Every row gives one point. Each copy is the shape, with its points in the same order, turned, moved and blurred by noise. Some copies are also mirrored. Which?

Shape:
[[ 39   8]
 [ 78  30]
 [  2 -68]
 [ 16   9]
 [ -8   3]]
Copy 1 (5 x 2):
[[-12 -40]
 [ -5 -79]
 [-86  25]
 [-10 -14]
 [  0  11]]
Copy 1 is: only turned
Copy 2:
[[-25 -45]
 [-52 -78]
 [ 60  -2]
 [-23 -19]
 [-11   7]]
Copy 2 is: mirrored
Copy 3 (5 x 2):
[[ -8  32]
 [-19  75]
 [-41 -47]
 [  9  16]
 [ 19  -6]]
Copy 3 is: mirrored

Shape:
[[ 10   3 -25 -11]
 [-12  30  33 -42]
 [ -6 -17  35 -31]
 [-22  34  -3  20]
 [ 19 -53   9  -8]
 [ 49  11 -31 -16]
 [-11  29 -24 -32]
 [ 53 -47 -54  35]
 [ 12  17  32  33]]
Copy 1 (9 x 4):
[[ -6 -21   1 -39]
 [-20  31  45 -21]
 [-37 -12  50  12]
 [ 17  18 -11 -13]
 [-34 -47  22  13]
 [ 10 -36  21 -62]
 [-25   6   8 -58]
 [ 24 -95 -28 -23]
 [ 36  -7  22   3]]
Copy 1 is: only turned
Copy 2:
[[-15  21  -9  14]
 [ 36  -5 -47  -3]
 [ -1 -31 -34  -9]
 [ 28   0  21  25]
 [-49 -27 -14 -14]
 [-22  54 -11 -17]
 [ 17  23 -33  30]
 [-88  18  34 -11]
 [ 26  -6  24 -22]]
Copy 2 is: mirrored
Copy 3:
[[ 15  21 -20 -12]
 [-32  27 -20  55]
 [  9  20  12  47]
 [-35   7  -5 -18]
 [ 55  -4  28  18]
 [ 40  23 -39 -12]
 [-23  41 -34  -1]
 [ 84  -2   5 -49]
 [ -6 -38 -14  11]]
Copy 3 is: only turned

Shape (9 x 6):
[[  4 -18 -42 -43 -17 -48]
 [ 50   2 -17 -40  26 -40]
 [  5   6  73 -11  13  -7]
 [-22 -18 -22  -2   3  62]
 [ 34  15 -34 -72  29 -57]
 [ 20  26  57  20 -26  68]
 [ -4  14  50 -33 -32  67]
 [-46  56 -77  14 -55 -32]
 [-26  33  18 -12   4  43]]
Copy 1, 9 rows:
[[ 42   6  77   3   9 -26]
 [ 81  10  42 -35  29  -1]
 [ 32  48 -42  -8  -2  15]
 [-21 -52  -7   2  19   0]
 [ 94   2  56 -41  10 -36]
 [ 11 -12 -56  18 -12  72]
 [ 24 -23 -55  51  -8  23]
 [ -1 -32  86  -6 -95   3]
 [  8 -27 -35  -5 -27   4]]
Copy 1 is: mirrored
Copy 2:
[[-42  11  -9  30 -67  42]
 [-61 -32  29  33 -46  -3]
 [-64 -15 -22 -33  29  10]
 [ 39  24 -24 -21 -31  -8]
 [-70 -34  40  18 -79   8]
 [ 30 -28 -18 -22  56  12]
 [ 31 -35 -43 -51  11  34]
 [ 18  59  70  32 -36  91]
 [ 18  -5   7 -49  -1  17]]
Copy 2 is: only turned

Shape (12 x 9):
[[-31  22  48 -26 -34  27 -57   2 -20]
 [ -9 -11   2  26 -21  -6 -27   6  35]
 [ 18  18 -13 -34  15 -21  20 -51 -34]
 [ 26 -19  16  16  16  14  17 -34  29]
 [  5 -31  -7 -15  -2  25  -8  -8   9]
 [ 40  53  48 -31 -21 -17  18 -48 -41]
 [-26  21 -10 -38  14 -16 -60  14 -45]
 [ 23  31 -14   5 -27   8 -49 -14  37]
 [ -2  62 -20  19  13  31   3  -9   2]
 [ 18 -11   5   9 -52   6  13 -42  38]
 [ -8 -34  15   7 -19  32 -43  22 -35]
 [ 32  20  -9 -54 -57   4  24  31  33]]
Copy 1, 12 rows:
[[-41  -6  15   3   2  42  28 -36  61]
 [  6   7  -4  -7  13  41 -30 -17   4]
 [ 43 -24  27  33  11   4  57 -11 -32]
 [  8  10  -9   9  29  37   7  24 -46]
 [ -6  -1 -20   8  40  -1   2 -16 -19]
 [ 27 -30  12  39 -18  55  95   2  -3]
 [-19  -4  45   0 -23 -21  23 -68  18]
 [ 13  21   1  34  14  67  -9 -54  -1]
 [ 40  60  19   3  18  32  36 -30  -4]
 [ 30 -14 -29  25  38  60   1  11   1]
 [-36  12 -23   7  -5 -15  -5 -11  32]
 [ 41 -23 -66 -16  23  44  40 -65  -7]]
Copy 1 is: only turned
Copy 2, 12 rows:
[[ -4  44 -48 -52  21  56 -17  18 -30]
 [ 15  15 -33 -22 -12  -3  29  35  18]
 [-48 -10  28  -2  22 -21 -39   5 -34]
 [ -6  -3 -27  28  13 -37  24  -8  11]
 [-14  -7 -18   7  14  24   9  20  24]
 [-42  32 -15   9   7 -21 -56  -7 -70]
 [-36 -18  -7 -53  37  55  -2  56 -47]
 [-30 -15 -61 -28 -31  -2   9  23  -1]
 [ -9 -41 -17 -41 -15   4   7 -35 -23]
 [ -3  18 -25  13 -23 -25 -23   6  36]
 [ 33  -8 -31  -4  28  57 -12  37 -18]
 [-55  37  -6  25 -67  47  -1  13   2]]
Copy 2 is: mirrored

Shape:
[[-41  40  13  -1  29  -2 -25  32 -42  19  -6  33]
 [ -1 -40  64 -42 -13  11 -18 -26  28   4  52 -21]
 [-72  47 -41 -46  -3 -40  13  17 -45   7  -4 -15]
 [ 17 -34  64 -12 -53   6  32   7 -28 -40 -44  57]
 [ 21 -30  14  38 -57  34  19  45  36  23 -38  40]
 [  4  25 -34  15  30 -37  48   9   3 -52 -36  14]
 [-25 -24 -11  -8  19 -22  39 -24  15 -17 -37 -33]
 [ 21 -22 -39  21 -43  35 -24  22  -6  32 -25  67]
 [-20 -30 -32  47   1 -25   5   9 -16   8  55 -27]
 [ 20  36   9  -8 -43   8  55  15 -45 -10 -15 -22]
 [ -7 -19  30 -49 -37 -33 -40 -24   1  56 -39  -7]
 [-64  -8 -11  24 -20 -22 -25   8  -5 -46  -7 -16]
 [ 24  50 -29  50 -45 -42  68 -29 -41  50  17 -27]
 [-62  28  -5 -62  28  -4   3 -35  48  12 -48  49]
 [ 18 -16  49 -29   9 -31 -26 -51  37 -47 -16 -17]
 [  5 -13  27 -30  -7 -48  17  19  20 -33  32  -3]]
Copy 1:
[[-20 -22  95 -27 -19 -21 -25   7 -11   5  10 -36]
 [ 17  75   7 -17 -12  10  49 -22 -17 -12 -31 -55]
 [ 55 -64  83 -10 -10  -3  14  14 -43   0  14   8]
 [ -3 -23   3 -39 -33  41  20  44  74 -11 -80 -57]
 [-44  20   8 -39  -7  41  15  -7  91  14 -30  17]
 [ -2 -89 -23   6 -13  31  -5   5  14  -4  16 -19]
 [ 56 -20 -16  21 -30  20  -3 -22  14  -8  12  -7]
 [-49  -3  35 -46  16   2  -6  16  74 -41 -29  44]
 [ 15 -20  26  -2   8 -44  55 -71  28 -22  12 -13]
 [ 29 -54  13 -36  21   9  14   8  14  47 -58 -12]
 [ 30  55  45  28 -20  -2  11  57  13 -12 -32   4]
 [ 34 -16  16 -41 -57 -25  28  -3  18   2  38  -5]
 [ -2 -87   9  45  21 -51  38 -26  10  34 -78  35]
 [ -3   0  32   4 -66  65 -40  30 -48 -30   6   9]
 [ 10  39 -49   5 -35   7  18  39  -9 -18  -6 -62]
 [ 10 -16   6  -8  -3  28  73   5 -11  -4   4 -57]]
Copy 1 is: mirrored
Copy 2 (16 x 12):
[[-30 -14  57   3  52 -25   8   2 -25  21  -8  35]
 [ 25  52 -36 -10  20 -28 -43   6 -34 -41  17 -37]
 [-36 -29  55   4  29   3 -10  56   2  49  72  16]
 [ 53  36  11 -31  90 -12 -49   0  41  50 -43 -27]
 [ 18   5  41 -37   9  -2 -21  -5  37  14 -92 -62]
 [ 11 -14  16  33   0  -7  -9   0  77  64   3  33]
 [ -4  -4 -20  -6  -4 -42 -22  38  65  24  21  -2]
 [  6 -39  22 -50  21  35  -2  -3  -7  30 -83 -23]
 [-25  42   6 -42 -48   0  17  10  -3  33  15  13]
 [ 29  -2  65 -37  20  -2 -55 -17  41  43  34  -9]
 [ 47 -24  10 -32  31 -40 -30  81 -32 -13  -9 -21]
 [ -4  23  13 -12  25  -9  58  28  30  28  27 -17]
 [ 30 -16  65 -54 -66 -38 -42 -11  -3  93  33  -1]
 [-21 -66 -21  61  55 -45 -25  42   3  19  -5 -27]
 [ 75  18 -48  25  27 -44 -10  17  21 -16  16  -1]
 [ 30  56   5  32   7   2 -36  25  15  15  16  -3]]
Copy 2 is: only turned

Shape (15 x 12):
[[-57  16  34 -24   6  47 -70  26  35   0   6 -20]
 [  6  16  -7  40 -24 -71  14 -18  -9 -20  -1 -14]
 [-39  -2  15 -27  28   4 -22  42 -43 -16  31  37]
 [ 36  19  -3 -28   4   5 -28  18 -30 -61  19  27]
 [ 31 -27  52   7  50  -8  21 -14  -8   0  46 -12]
 [-27   3   0  -4  25  69  14 -67 -57 -36 -27  29]
 [ 18   3  -6  24 -31   8  44  38 -19 -28  46 -23]
 [-42  43  -4  11  -2   1  -8  14  26 -25 -29   2]
 [  0  23  35 -25  30  15  30  -7 -75  20 -21   6]
 [ -6 -32  70  13 -39  22  25 -12 -17  -4  28  22]
 [ 30 -15   0  -8  25 -25  48   7  52  14  53 -11]
 [ -6 -33  -2  42 -24 -34  -4 -16  22 -19 -64 -44]
 [ 34  34   1   2  64 -31  10 -43 -72 -68  13 -30]
 [-81   3  45 -37 -16 -24 -18   7  30 -37 -16 -39]
 [-42  52 -53 -52  15  10 -22  -2 -19   8  17   0]]
Copy 1, 15 rows:
[[-11  43  -1 -41  28 -50 -12  14 -90 -36   3  15]
 [ 38 -28  -3   8 -13   3  31  -6  14  68  20   8]
 [ -5  76 -23 -18 -30 -16  22   4 -22 -25  41 -17]
 [ 52  11 -19  -4 -31 -19  13  41   4 -38  23 -32]
 [-17  31 -21 -13   3  23  -3 -31  17   0 -57 -48]
 [ 56  32 -27  -2 -71  -4 -52 -77 -14 -49  16  22]
 [-16 -15 -28  31 -25 -37 -13 -12   9  25  19 -48]
 [  8  -3  23  -9 -37 -17 -10   3 -58   7  33  33]
 [ -3   7 -39   8 -27  34  17 -65 -15 -55  27  -2]
 [ 39  27 -27  30  18 -15 -17 -56 -41   7   1 -61]
 [-23   6  47  12  15   5 -13 -13  24  32  -6 -47]
 [ 24 -12   2  66  -2  10 -16   3 -26  52 -12  65]
 [ 35 -27 -38 -32 -72  11  38 -22  53  -9 -32  14]
 [  5  27  23  11 -12 -40  45 -23 -95   8 -21  42]
 [  0  20  22 -46 -14 -51  27 -21  -4 -44  66  29]]
Copy 1 is: only turned
Copy 2 (15 x 12):
[[ 40  21 -17  22 -40  41 -56  73  11  34  -7 -28]
 [-36  -1  31   1  56  25  30 -17  -5  23 -24   5]
 [ -1  29  20  19 -33  -1 -31  -2  27 -19  -2 -74]
 [-13  15  15  29 -24  -2  47  12  25  12  44 -53]
 [ 35  62  -2 -19  23  12   9 -19  -9 -41  28   1]
 [  6 -13 -44  58  15 -69  17  48  -1 -51 -11 -30]
 [ 20 -38  23 -35  17   5  13 -27  35   7  27 -12]
 [-18 -14 -31  24  24  31 -21  30  12  41 -15 -37]
 [ 29  22 -18  65  12 -13  10 -28  43 -47 -23 -19]
 [ 23 -15   2  10 -23 -10 -21 -28 -35 -26  18  25]
 [ 13  48 -31 -72  17  18  15 -36  12  17   8   3]
 [-52   1   1  13  61  25 -15  39  14  21  -6  63]
 [ -2  32  19  27  63  12  88  20  22 -57   5 -49]
 [-24  -8 -14   9 -29  84 -32  50   3  -7 -39  -4]
 [ 12  17 -12  11 -17  -9  18  36  52  30 -66 -68]]
Copy 2 is: mirrored
Copy 3 (15 x 12):
[[ 32  15 -48  81  43 -22 -22  20   0  44   6  10]
 [-38  19  48 -43  54  -4 -22  -7   0  -1  35 -37]
 [ -2  -8 -38   2  14  -3  40  48 -15   1  -8  32]
 [-12  11  23  31 -10  -6  30  41 -31 -41  28  -3]
 [  8 -37  58 -11 -14   2 -15  10   2  26 -34  -4]
 [-23  30 -10  30  15  61 -52  32 -49 -54 -58   9]
 [-22  -4  33 -29   2 -43 -43  74 -24   5  31  -7]
 [-37   3 -25  36  64 -18 -41   5   2 -13  27  -5]
 [ 25  -3  -1 -22  15   1 -28 -10 -49 -43 -39  35]
 [ 19  -6  13 -19  26 -21 -29  57 -19   8 -56 -54]
 [-54 -34  38 -10 -31 -57 -28  -4  14  40 -13 -15]
 [-10  42  14 -15  41  12 -72 -17  58  -4  33 -47]
 [-25 -18  69 -11   0  65  -3  -8 -48 -36  29  27]
 [ 12 -16 -64  22  45   8 -28  -9  -6  40  40 -48]
 [-52  36 -41  24  18 -23  -8 -10 -60  11  11  42]]
Copy 3 is: only turned
Copy 4:
[[-32  49  45 -43 -13  -2  65   5  35 -40 -49 -32]
 [-34  -7 -30  -3  14   7  -1   3 -17  -3  70 -15]
 [ -1  17  11 -76 -16 -36  40 -36  21 -27   6  51]
 [ 35   6 -25 -54  30  15  63 -18  32  13  18  40]
 [ -6  47 -30  21  21 -27  -2  -2 -13  -5 -15  70]
 [ 23 -64  28 -46  24 -35  20  58  18 -20  -5  51]
 [  3 -11 -13  19  -8  34  62 -29 -37 -19  29  44]
 [-28 -14  19 -52  -5  37  17   1  11 -27   1 -21]
 [ 58   2   0 -47  12 -50   6  16 -41 -25  -8  27]
 [-33 -23 -38 -12   2 -41  62  14 -38 -19 -30  54]
 [-14  17 -39  49 -16  22 -15 -47  11  10 -18  39]
 [-64 -22  19  11  64  -3   7   5 -23  21  23 -39]
 [ 63  22 -14 -22  57   6 -26  31  12 -17  70  60]
 [-47  14 -10 -36  30  -6  36  -3  26 -82 -17 -48]
 [ 47  -3  24 -37 -44  -6  21 -10  54 -21   4 -14]]
Copy 4 is: only turned

Shape:
[[-15 -24  42 -14 -24 -10  -6 -30   1 -14 -24 -39]
 [ 12  -3 -13  19  -5 -30 -52 -41   5 -11 -65  -2]
 [ 12  -3  65  48  23 -72  29 -48  26  -7  12  21]
 [-40   6  41  20  31 -25  14 -30  19  19  18  61]
 [ 10 -10 -23 -35 -28 -19  24 -11  10  11 -16  40]
 [-26  -5   7 -18   1  17 -15  49  33 -19   8 -49]
 [ -3 -11 -13  36 -45 -23  -2 -58  13 -15 -24 -21]
 [ 41   2 -14 -28 -44 -12  -7  23 -12 -11  11   0]
 [ -6 -23  23  47  11  11 -21   7  -1 -30  -2   3]
 [ 11   0 -23  -4  56  27   9 -10  12  16  -1   9]
 [-12  22 -30  -2 -23  -4  25 -36  -9 -13  -8  76]
 [-21  32  -6  38  32  30  29 -20  23  27 -44  18]
 [ 24  35 -15   5  -9 -26 -12 -28 -21   4 -32  -1]
 [  3  29  11 -27 -29  40   8  36  26  43 -24   9]
 [ -7   8 -12  24 -16  39  -4 -21  25   5  25   2]
 [-28 -33  24  24  -5 -33   2 -11   1  15   1 -30]]
Copy 1 (16 x 12):
[[ 15  24  -1  -6   3  49  -1 -16 -22   9  22 -59]
 [-20  17  -8  18 -16  84  -9 -61   6 -32  31  -7]
 [-26  62  22 -12  -3  55 -20 -29  11  74 -49  -2]
 [-24  69  26  -1 -47  24 -35  24 -14  41 -23  16]
 [-51 -14  -7  -8 -11  36  22  30 -13   4  18   8]
 [ 37 -30  -8 -11 -46 -14 -22 -18 -24 -20  -4 -49]
 [  7   4  -3  24  18  95   3  -8   6  -5  -5 -14]
 [-39 -30 -20  14  15   4  32 -16 -27  -7   5 -21]
 [ -1  25  42  17 -21  10 -18 -29  15 -25 -28 -29]
 [ 14  13   7 -28 -43  -8  11  -9  18 -14  15  45]
 [-58  30 -15  27 -28  52  27  50  10  -9  -9  27]
 [ 10  48  -2 -39 -46  43 -11  15   0 -46 -28  45]
 [-24  20 -39   6   4  44  10 -32  -5 -25   3  17]
 [ -6  -3 -11 -37 -35   9  17  13 -76 -40  -8   3]
 [ 30   3  17  24 -24  27  17  13 -16 -19 -23  13]
 [ 15  16  20  -3  18  33 -48  -9 -10  12   3 -24]]
Copy 1 is: only turned
Copy 2 (16 x 12):
[[  9  25 -24  28 -43  28  16  34 -18   1  25   7]
 [ 52  18 -39  30  10 -18 -23   8 -54  26   8  12]
 [-31   9 -53  56 -15  57 -14 -72 -36 -18  11 -28]
 [-43 -10 -57 -20 -19  37   3 -56 -34  -5 -25   2]
 [ -8  -2  18 -19  20  40   6   1 -30  52   2   6]
 [ 24  -7  14  -5 -59 -13  16  15  47  -3 -12  -6]
 [ 12  18   8  34 -34  -1 -15  -9 -73  12  40  17]
 [  8  32  47   2  27  16   1   8  12  11   6   6]
 [ 12  14 -16  -6 -25 -10 -20  -4 -24 -45  -5 -31]
 [-21 -10 -19 -18   8 -36  26 -16 -13  28 -12 -42]
 [-40  20  13 -34  11  21 -26 -20 -67  43 -27  13]
 [-44 -34 -44 -20 -21 -37 -29 -12 -31  36  10 -15]
 [ -6  20  -9  34  29 -16 -19   2 -29  28   4  22]
 [-17 -10  -8 -51  -2   0 -14  19  41  36  32  17]
 [-18  18   7 -35 -31 -28   6 -30 -20   4  24   1]
 [  2 -22 -15  27 -32  16  22  -6 -28 -30  18   7]]
Copy 2 is: mirrored
